Each row of a before or after table is a point. The points were changed in one or more steps. Then noise was added and the rows were shuffled. The steps act on how far a point lies along the listed directions, d1 being the first. What was done? A step turns or swaps two directions, mirrors them in a line or flattens them onto one, adds a multiple of one to another, or multiplies one. Angles are multiples of 10 degrees, from the lower direction toward the higher: turns from -170 to 170, lines from 10 to 170 but not 90. Use the fewest steps. Two steps may share a direction if one is a turn and the other turns, adds or multiplies; they go together, in the order done. Otherwise the lowest direction goes first.

Directions:
(1): [-42 -28 -25]
(2): [ 16  21 -50]
(3): [ 34 -45  -8]
Before:
[[ 26   8  10]
 [  4  40 -13]
 [  0  23  24]
 [-17  25   3]
 [  6  30 -28]
 [ -3  11  56]
 [-25   8  22]
 [ -5  32  38]
 [-50 -36  11]
 [-27   6 -24]]
After (10 x 3):
[[ 24  53  16]
 [  0  44   1]
 [ 20 -43  56]
 [  2  58   1]
 [-32  37 -28]
 [  2  16  23]
 [-27 -18  11]
 [-40  14 -29]
 [-19  25   8]
 [ 10  23 -19]]
Steps: turn d1 and d2 by -70 degrees; add -0.7 times d2 to d3

Directions:
(1): [ 32   7  -8 -40  23 -19  40   8]
(2): [ -3 -31 -28 -12 -33  11  23 -40]
(3): [-41  47 -30 -22  -5   8   2   3]
(4): [  3  17   4   0 -17 -60 -17 -29]
(5): [  0   2 -31  30  50  -2   1 -30]
(6): [-25 -40 -10 -35  22 -15 -31   9]
Before, 10 rows:
[[ -5   7 -18   9 -18 -20   0 -54]
 [-16 -21 -11 -27 -13   5  14 -20]
 [ -2 -15  -5   3 -31   5  10 -16]
 [  9  21  33  43 -26  -6 -12   5]
 [ 12 -15  -2   8  -9 -17  20 -22]
 [ 10  27 -11  39 -13   9   9 -28]
 [ 12  43  11  60  10 -11 -23 -12]
 [-23   1 -18  -9  -4   2  -4  14]
 [-20 -26  -6   7   3  13 -13 -23]
 [  3 -30 -30 -12   5   5   8 -35]]
After:
[[ -4  -2 -20  18  12   9   3 -36]
 [ 16  -4  -4  35 -19  14   9 -26]
 [-31 -24 -12  -2  15   4 -22 -22]
 [  7 -20  35  25 -20   1 -21  15]
 [-13  14 -16   5  38  -2   4 -15]
 [-21  13 -19  -2  -1  -2  -4   9]
 [  2 -11 -35   1  27   1   2 -32]
 [ 11 -13  -5  17  18  -8  15 -11]
 [ 11 -28  17  10 -55  17  -7  -8]
 [ -1  -4  -6  26  27  -6  -9  -7]]
Steps: turn d3 and d6 by -30 degrees; add -0.7 times d1 to d6; swap d2 and d5; multiply d4 by 0

Directions:
(1): [ 14 -37 -23 -20  10   3 -37 -20 -18  55 -29 -19]
(2): [ 35 -41  18 -11 -44  28 -12  20  15   0  15  42]
(3): [  0 -26 -11  -5   8 -45  51   3  10  40  39  12]
(4): [ 28   5  24  11  60   6 -31  33 -12   6  40  -1]
Before, 13 rows:
[[-10  23  -8  -1  32 -20  15   6  -3   2  30 -17]
 [  2  20   2   2  25   6 -30  -8  -5   1 -11 -30]
 [  4 -16 -12 -11 -22   7 -11  -6 -14  23 -23  -5]
 [-42  34 -16  13 -10 -35  60  -2  18 -29  32   3]
 [-21  20  -7   7 -24  10  13 -16  -1 -18 -43   0]
 [ -8  26   6  19  56  -8 -20  -3 -27  -6 -10 -22]
 [  4 -20 -36  -9  29 -22 -16 -31 -20  56 -19 -44]
 [  7  -1   3  -2  -2  -2  13 -15   1  -3 -12  -1]
 [-23 -14 -17 -12 -27  -4   6  -8  17  16  -5  -2]
 [-14 -11  -4  -7 -23  -4   7 -11 -11  17  -7   2]
 [-16  -2  -9 -12 -46 -11  28 -11   1   0  -7   4]
 [  4 -25  -3   0  -7   7  11  -1  -5  19   4  13]
 [  6 -15 -14  -3 -14  14 -23 -10 -18  18 -27   0]]
After (13 x 12):
[[ -6  27  10  -1 -17  22 -24   2 -16 -28 -18 -11]
 [  4 -28 -13  -1  33 -31   4 -13 -19  49  -2  -7]
 [  8  21  12  13  33  22 -31  10 -18  -5 -17  -9]
 [ 20 -11  10  -3 -19  22 -21  17  -9   1  -1  11]
 [-17   1 -32 -17  -1 -18  12 -21  -3  21  -8 -23]
 [ 24 -17   8   4  -7  21 -22  16 -11   6   7  23]
 [ -3  -9   4   5 -22  20  10  -1  -2  -9  -5  16]
 [-50  47 -33   7   9  -7  -6 -31 -11 -22 -34 -42]
 [ 13   2   8   0   6   7  -1 -10  -3  -7 -12  -3]
 [ -6   1  11  -3 -19  19 -19   0 -14  -5  -9   4]
 [-12   4   1  -5 -18  26 -30   6  11 -12 -11  -4]
 [ 33 -55 -20 -20 -33  18 -35 -18  -4  43 -21  -4]
 [ 18 -18  -2  -7  20 -12 -11  -1   3  37  15 -11]]
Steps: turn d1 and d2 by 60 degrees; turn d3 and d4 by -100 degrees
